Each row of a before or after table is a point. The points were changed in one or more steps. Then noise was added and the rows were shuffled. The steps act on columns, c1 being the first. Write out the steps. A step turns or swaps two columns, mirrors them in a line or flattens them onto one, adds a multiple of one to another, or multiplies or shifts one. Angles are multiples of 10 degrees, from the lower column toward the higher: turns from -170 to 170, lines from 10 to 170 but not 90. Use the fewest steps. Two steps may share a column if one is a turn and the other turns, adds or multiplies; they go together, in the order done. Otherwise the lowest column goes first.
In the rows, zero is written as 128.

Before (12 x 3):
[[ 99 159 121]
 [ 74 172 129]
 [109  80 111]
 [108 186 129]
 [169 100 124]
 [105 119 177]
 [135 112 156]
 [ 74  65 134]
 [137 115 178]
 [112 100 117]
 [ 90 133 158]
 [146 155 104]]
After (12 x 3):
[[ 73 156  96]
 [107 166  84]
 [109  85 156]
 [146 128  91]
 [136 140 157]
 [113 101 142]
 [ 73  93 179]
 [ 90 153 143]
 [106 159 167]
 [169 106 148]
 [100 142 100]
 [138 157 170]]
Steps: turn c2 and c3 by -50 degrees

Before (8 x 8):
[[133 151 204  97 141 120 118 173]
 [133 108  93  71  82  54 140  97]
 [138 149 126 150 118 103 137 118]
 [114 107 152 161 126 144 141 118]
 [143 121 152 156 106 139 111 170]
 [135 135 143 134 121 148  98 121]
 [111 106 105  98 103  35  95 115]
 [ 92 135 113 142 111 135 110 158]]
After, 8 rows:
[[134 142 142 134 120 149 211 121]
 [ 92 137 113 141 109 134 183 161]
 [140 107 125 152 117 100 148 117]
 [116 137 153 160 128 144  56 119]
 [111 167 107  98 103  36 161 116]
 [132 118 204  98 141 120 196 172]
 [143 144 152 156 108 138 153 171]
 [133 136  93  71  81  51  62  97]]
Steps: turn c2 and c7 by 140 degrees; multiply c7 by 3

Before:
[[139 132 137 114 126  60 129 112 154 129 201 133]
 [ 88 130 137 125 178  56 123  98 107  69 108 126]
 [ 95 141 125 129 101 129 135 150 122 123 111 135]
 [138  23 134 130 172 115 128 148 122 112 109 145]
 [102 142 144 111 180 126 176 111 249 135 103 123]
 [121 100 145 121 130 143 109 130  94 143 116 149]
 [130 126 146 126 178 116 137 144 125  89 146 129]
 [121  86 133 141 139 130 113 127 102 104 121  92]]
After, 8 rows:
[[140 132 137 113 126  59 131 110 154 128 200 134]
 [130 124 148 127 176 116  98 143 127  99 145 130]
 [ 96 140 124 130 101 128 131 149 123 119 111 132]
 [135  23 131 130 174 117 112 146 121 119 109 145]
 [123 100 147 121 128 144 132 131  95 153 117 150]
 [119  86 132 140 139 130 101 128 100 131 123  92]
 [ 89 131 137 125 179  56  76  98 106 104 109 124]
 [101 142 144 111 179 126 157 112 249  89 103 122]]
Steps: turn c7 and c10 by -60 degrees

Before, 13 rows:
[[109 170  89 104 157 176 136 143 147 152 149 170 143 123 132 142 139 150
  105  76]
 [111 171 130 103 174 162 133  89 140 109 165 168 137 134 171  88 138 152
  115  96]
 [176 156 151 120 124 169 185 121  93  78 152 118  78 119 120 156  96  79
  134 182]
 [138 105 112  61 185 160 112 128 153 184 123 160 139 140 160 100 165 151
  132  94]
 [104 174 143 109 113 149 149 136 112 120 188 107 127 101 173 136 107  95
  190 177]
 [ 83 115 116  86 161 182  94 100 149 138  96 155 145 103 137 115 175 143
  112 114]
 [120 130 155 111 108 154 195 126  99  94 169  62 134 107 130 116  97 105
  136 143]
 [164 135 109 135 119 121 152  79 123 139  84 138 187 140 110  99 164 140
   90 155]
 [162 162 160 156  99 110 199 118 142  81 105 136  89 124 123 155  53 170
   98 161]
 [130 129  81 131 133  94 107  90 106 117  91 107 129 180  98  91 152 151
   91 144]
 [174 198 172  97  75 115 181 119 155  72  87 141 103 165  92 147  96 142
   91 133]
 [147 184 153 138 114 146 160 115  97 114 151  84  85  89 173 133 129 108
  148 114]
 [149 190 167 125 108 112 190 149 113  96 128 125  91  97  95  97  99 131
   97 176]]
After (13 x 20):
[[146 185 152 138 166 146 161 115  81 104 154  84  85 115 174 132 129 109
  152 116]
 [111 172 130 104 122 163 134  90 126 123 165 170 137 174 172  88 139 155
  114  95]
 [106 170  88 105 131 177 136 142 134 163 150 170 143 159 131 142 137 150
  106  74]
 [120 130 155 110 149 155 195 126  99  83 168  61 134 108 130 116  98 104
  137 142]
 [161 160 161 156 131 111 197 119 132 102 106 135  89  99 123 154  53 171
   99 159]
 [165 136 108 136 116 121 151  77 120 145  81 139 188 119 111  98 163 140
   89 154]
 [175 198 173  96  92 116 182 119 134  80  87 141 103  77  95 148  97 143
   91 134]
 [131 130  81 132  75  92 106  88 104 127  90 107 129 134  96  92 150 151
   88 146]
 [ 85 117 115  85 153 182  94 100 153 146  97 154 144 161 135 115 174 143
  113 114]
 [149 189 167 125 160 112 191 148  94  99 128 125  90 110  97  96  99 133
   95 177]
 [105 173 144 110 155 148 149 135 100 104 188 106 126 113 175 136 106  95
  190 179]
 [138 106 111  62 116 160 112 127 158 195 123 160 139 184 161 100 165 151
  132  94]
 [176 157 151 121 136 169 185 121  85  54 153 116  81 123 120 157  97  80
  133 184]]
Steps: add -0.3 times c2 to c9; turn c5 and c14 by 90 degrees; add 0.5 times c18 to c10

Before:
[[177 155 110 135  94 148 103 113 169 121 128 134 151 116 126 113 132 167
  196  89 144 159 131 144 114 142 202  97  86  87  73 107]
 [151 185 132 137 125 165 126 128 108 102 144 154 139 103  88 100 120 110
  155 167 147 117 106 170 113  68 181 104  98 114 125 141]
 [151 139 131  76 105 152  95 166 129 121 141 145 111 139 132 121 196 153
  138  94 102  93 167 105 114 161 145 113 121  85 117 102]
 [121 127  76  96 180 143 100 176  84  90 141  81  95 162  56  92 105 124
  138 142 152  93 135 115 189 110 100  84  59 135 149  81]
 [158 173 108 152 140 144  86 139 133  86  96  87 137  68 146 138  54 128
  167 112 203  97  87  99 122 183 167 105 101  95 103  95]
 [148 128  90 131 153 133 125 114 215 116 114 136 121 128 124  89  99 172
  134 165 202  96 133 136  90 107  99  67  87 104 146  75]
 [160 161  84 119 138 185 107  80 154 129 126 128  87 174 115 142 133 192
  115  93 141  94 151 138 126 128  97 104 139 138  93 122]
 [142 142  76 116 150 169 105 160 125 145 142 210 137 108  84 120 158 137
  115  70 142 128 134 180 142 129 158 106 149 103 147 126]
 [138  82 102 115 129 140 164 127 165  73 119 153 123 115 147 117 115 103
  114  73 135  98 115 118 165 150  78 143 132 156 191 166]
 [182 180 103 100 162  65 154 176 139 107 102 151 110 116 128 130 128  97
  128 194 133 104 166 169 168 118 175  80 145  90 133 140]
 [151 100 111 165 104 151  68 131 134 131 136 141 109 121 110 157 142 105
  147 192 161 103 126 169 151  92 208 133  87 144  54 101]
 [151 139 114  94 133 151  99 136 169 140  87 165 135 118 138 162 145 135
  107 167 167 111 177 100 103 128 137  84 174 151 139 174]]
After, 12 rows:
[[160 172 104 152 142 144  88 140 136  86  95  90 140  33 147 139  55 128
  167 104 203  98  89  98 119 180 172 108 116  92 102  95]
 [151 184 132 139 126 166 125 128 106  99 143 152 141  98  88  99 120 109
  153 100 146 118 111 172 113  66 182 105 167 112 123 141]
 [124 130  78  95 181 140 101 177  86  90 144  82  98 150  56  92 103 123
  135  62 154  91 136 114 187 109 100  83 140 131 146  79]
 [187 180 101  99 161  67 152 175 139 108  98 153 108 116 127 128 130  93
  129 146 132 104 166 171 168 117 176  77 195  85 129 140]
 [149 103 112 164 109 151  68 129 135 136 138 140 114 129 111 160 141 106
  152  87 162 102 124 166 149  92 209 132 191 150  55 100]
 [155 135 111  97 131 147  98 134 166 139  89 164 135 128 139 163 149 133
  106 174 166 113 178  96 104 130 134  78 166 152 141 177]
 [164 160  85 124 141 184 108  86 155 129 125 131  86 179 114 143 134 192
  119 137 139  91 150 140 127 126  99 102  95 140  93 124]
 [140  84 102 113 129 142 162 126 161  75 121 152 122 108 151 119 118 102
  112 134 137 101 114 118 164 150  79 147  74 157 188 166]
 [177 156 106 135  94 145 103 112 171 121 129 137 154 120 125 112 131 165
  193  86 147 156 134 144 111 143 203  96  89  86  74 105]
 [141 129  89 132 153 136 125 114 215 112 113 134 123 114 121  92 103 173
  135  91 193  96 130 136  91 108 102  65 165 105 151  79]
 [141 142  74 119 149 167 103 160 125 142 144 210 132 125  87 121 160 140
  120 154 141 132 136 178 145 129 157 105  73 108 150 122]
 [150 138 134  76 106 153  96 164 130 120 144 145 111 170 130 122 196 152
  144 122 102  95 165 106 115 157 145 110  96  91 116 102]]
Steps: add 0.5 times c17 to c14; swap c20 and c29

Before, 13 rows:
[[138 100 136 135 108 148 101  71  92 153 198 111 178 108 108 167 174 110
   70 130 108 131 129 131 175 161 168 126 103 123 117  84 144 133 164 108
  142 116 143  58 179 151 164 175 143 127 105 150 140 128  98 135 148 148
  110 116  63 152 165 153 125 117 187 151]
 [208 109 107 153 158 155 129 134 101 127 138 105 156 112  71 117 163 133
  116  86 170 130 143 157 157 104 124 149 153 177 201 106 115 114  93  91
  129 152 149 137 142  65 157 161 106 140 112 159 139 139 143 137 122 138
   74 124 124  85 115 158 127  52 140 133]
 [177 170 103 144 152 155 161 154  96 183 102 109 118 141 148 117 109 134
   67 137 164 180 101 129  87 155 101 164  89  82 122  98  83 109 113  95
  182 162 108 163 159 116 126 140  96 124 178 125 124 191 105 139 124 137
   94 144  94 153 113 145 119 122 130 117]
 [167 123 141 105 105 146 180 127 124 119 147  79 141 118 190 151 122 168
   64 134 183 100 134 117 111 130 148 136 164  96  92  87  99  86 135 136
  184 123 129 147 195 132 137 192 143 123 131 153 142 118 130 123  45 128
  106 150 128  87 125  93 158  72 124 163]
 [119 166 125  60  90 117 108 125 135 152 197  86  84 107  74  96 102  93
  107 139 120 187 140 166 131 146 179 169 144 126 182 156 116 146 174  68
  188 135 114 119 105  72 137 174  95 114 134 142 134 142 178 134  92  99
   81 126 133 132 102 133 148 136 136 102]
 [155 187 228  78 152 136 140 129 126 154 142 101 106  95  59  94 151 145
  150 159 159 185 145 125 111 173 127 142 108 131 141 127 157  86 190 107
  142 137 136 101 131 165 134 129 164 153  95 164 119  94 140 154 108  78
   77 147 155  58 136 129 148  76 173  95]
 [175 143 126  78 116 128 128 123 177 139 146 101  50 125  99  69  94 150
  131  71 163 112 142 151 109 162 119 110 135  91 100 160  91 129  65 126
  136 109 102 125 160 115 142 139 185 127 104 150  99 120 149 147 151 139
  102 130 158 137 107 180 132  84  79 109]
 [125 131 161 131 134 115 153 127 147 169 159 162 100 126 141  94 159 121
  128 169 153 224 184 138 153 156 159 154 115 151  99  92 135 125  92 115
  131 169 116 134 155 134 123 106 120 119  91  93 156 149 108 147 165 154
   88 110 105 133 162 148 106  88 142  84]
 [179 138 159 138 138 141 143  91 118 115 109 147 100 106  89 141  90 124
  120 181 111 129 149 161 157 189 146 135 146 112  42 114 110 150 157 154
  170 124 102 121 103 183 130 160 165 150 108 167 145 167 191  72  96 106
   71 163 159 189  78 120 125 150 164 119]
 [177 122  96  94 155 184 109 108 140 133 161 123 141 159 130 152 131 171
  187 124 131 145 133 154 154 153 128  82 148 110 169 107 158  69 111 134
  158 126 131 131 148 109 122  91 102 166 112  82 117 112 119 137 154  93
   93  80 115  92 180 174  97 146 129 124]
 [122 167 166  85 113 186 156 145 151 127  53 107 108  98  72 131  99 175
  138 111 128 168 172 130 154 101 125 139 157 100 144  98 121 155 123 144
  157 178  86 151 103  81 179 136 119 169 125 145 117 209 128 129 206 167
   89 102 169 170 205 116 160  75 133  75]
 [139 109  91 160  99 168 172  92 169 156 198 105  93 156 109 109 102 152
  104 129  67 126 133  92 122 141 148 125 145 133 124  98 172 133 168 115
  143  97  98 119 171 166 108  79 120 180 139 110 168 141 153  94 163 126
  112 173 135 177  96 101 165 149 100 124]
 [154 106 147 102 114 126 131 132 105 171 182  97 159  76 106 109  46 168
  131 167 172 123 133 152 123 138 121 149 157 137 131 101 134 161 154  65
  161 131 123 133 169  54 165 110 119 117 176 141 149 176 173 110 135 103
  131 126  71  97 147 108 169 149 100 193]]
After:
[[139 100 135 136 108 149 101  71 127 151 197 110 177 108 107 167 174 110
   70 129  51 131 129 132 176 161 169 124 103 164 117  84 144 133 164 107
  142 116 142  58 180 152 165 175 144 127 105 150 141 129 100 136 148 148
  109 117  62 152 166 152 125 117 187 150]
 [179 138 159 138 138 140 142  92 142 119 108 147 101 106  88 140  91 124
  120 181  74 130 149 161 156 189 145 136 146 141  41 114 111 150 156 154
  170 124 103 122 104 184 130 161 164 151 107 169 147 166 191  73  96 105
   71 163 159 188  78 120 125 151 165 119]
 [177 123  97  94 155 184 109 108 148 100 161 124 140 158 130 151 131 171
  187 124 111 145 132 155 154 153 128  82 148 119 170 107 156  69 111 135
  158 126 131 131 147 109 120  91 101 166 113  82 118 112 118 136 155  94
   93  81 115  91 180 175  97 146 130 124]
 [175 143 126  78 116 128 128 123 174 126 146 102  50 125  99  69  93 150
  130  70 158 111 142 151 109 162 119 111 136  86 101 160  90 128  66 126
  136 108 102 125 161 116 141 139 186 127 105 151 100 120 148 147 151 139
  102 130 159 137 107 181 132  83  80 109]
 [166 123 142 105 104 147 180 128 157 124 148  79 142 118 190 151 123 167
   64 134 182 100 134 117 111 130 148 137 164 139  93  87  99  86 135 137
  184 123 129 147 195 132 138 192 143 122 131 153 141 119 130 123  46 128
  106 149 130  86 126  93 158  72 123 164]
 [140 110  92 159  98 168 172  92 131 154 198 105  93 156 109 109 102 151
  103 128  32 126 133  92 122 142 148 126 145  87 124  99 172 133 168 115
  143  96  99 119 171 167 108  80 120 180 138 111 168 140 154  94 163 126
  112 173 134 177  96 101 164 149 100 125]
 [125 130 160 132 134 115 153 127 109 188 158 162  99 126 140  94 159 121
  127 168 153 224 184 137 154 156 158 155 114 105  99  91 135 125  92 115
  131 169 116 134 156 134 122 106 120 119  90  93 156 148 107 146 164 155
   88 111 105 133 161 148 107  88 142  84]
 [155 186 228  79 153 136 139 129 124 164 143 101 105  96  59  94 152 146
  150 158 161 185 146 125 109 173 126 143 108 128 141 128 157  86 190 106
  142 137 137 101 131 165 134 129 164 152  95 163 120  95 141 154 109  78
   77 146 155  58 135 129 148  76 173  95]
 [177 170 102 143 151 155 161 155 167 208 102 109 119 140 148 117 109 135
   66 137 191 180 101 129  87 155 100 163  91 168 122  99  83 108 113  95
  182 163 108 162 159 116 125 141  96 124 178 125 123 191 104 139 123 137
   95 144  93 153 113 146 118 122 130 117]
 [208 108 105 153 158 155 129 135  75 142 138 105 156 112  72 117 163 132
  115  86 177 129 143 157 158 105 124 149 152 146 201 105 116 115  93  91
  129 152 149 137 142  65 156 161 107 140 112 158 139 139 144 137 121 137
   73 123 124  86 113 158 127  52 140 134]
 [154 106 147 102 114 126 131 132 114 185 181  98 158  76 106 108  46 168
  131 167 176 123 133 152 123 137 122 149 157 149 132 101 134 161 154  64
  160 130 122 133 168  54 166 110 119 117 176 141 148 176 173 110 135 104
  131 126  71  97 147 109 169 148 101 193]
 [122 168 167  85 113 186 157 146 159 135  54 108 108  99  71 131  99 175
  137 111 144 168 171 130 153 101 125 139 157 110 144  97 121 155 122 145
  157 179  86 150 102  81 179 136 119 169 124 144 118 209 128 129 206 168
   88 104 170 169 205 115 160  77 134  75]
 [119 166 125  59  90 117 108 125 131 182 196  86  84 107  74  96 102  92
  107 139 117 187 140 166 131 146 179 169 144 121 182 156 116 146 174  69
  188 136 114 120 106  73 138 175  95 113 134 141 134 143 178 134  93  99
   82 126 134 132 102 132 150 136 135 102]]
Steps: add 1 times c8 to c21; mirror c9 and c30 in the line at 140 degrees; add 0.7 times c28 to c10
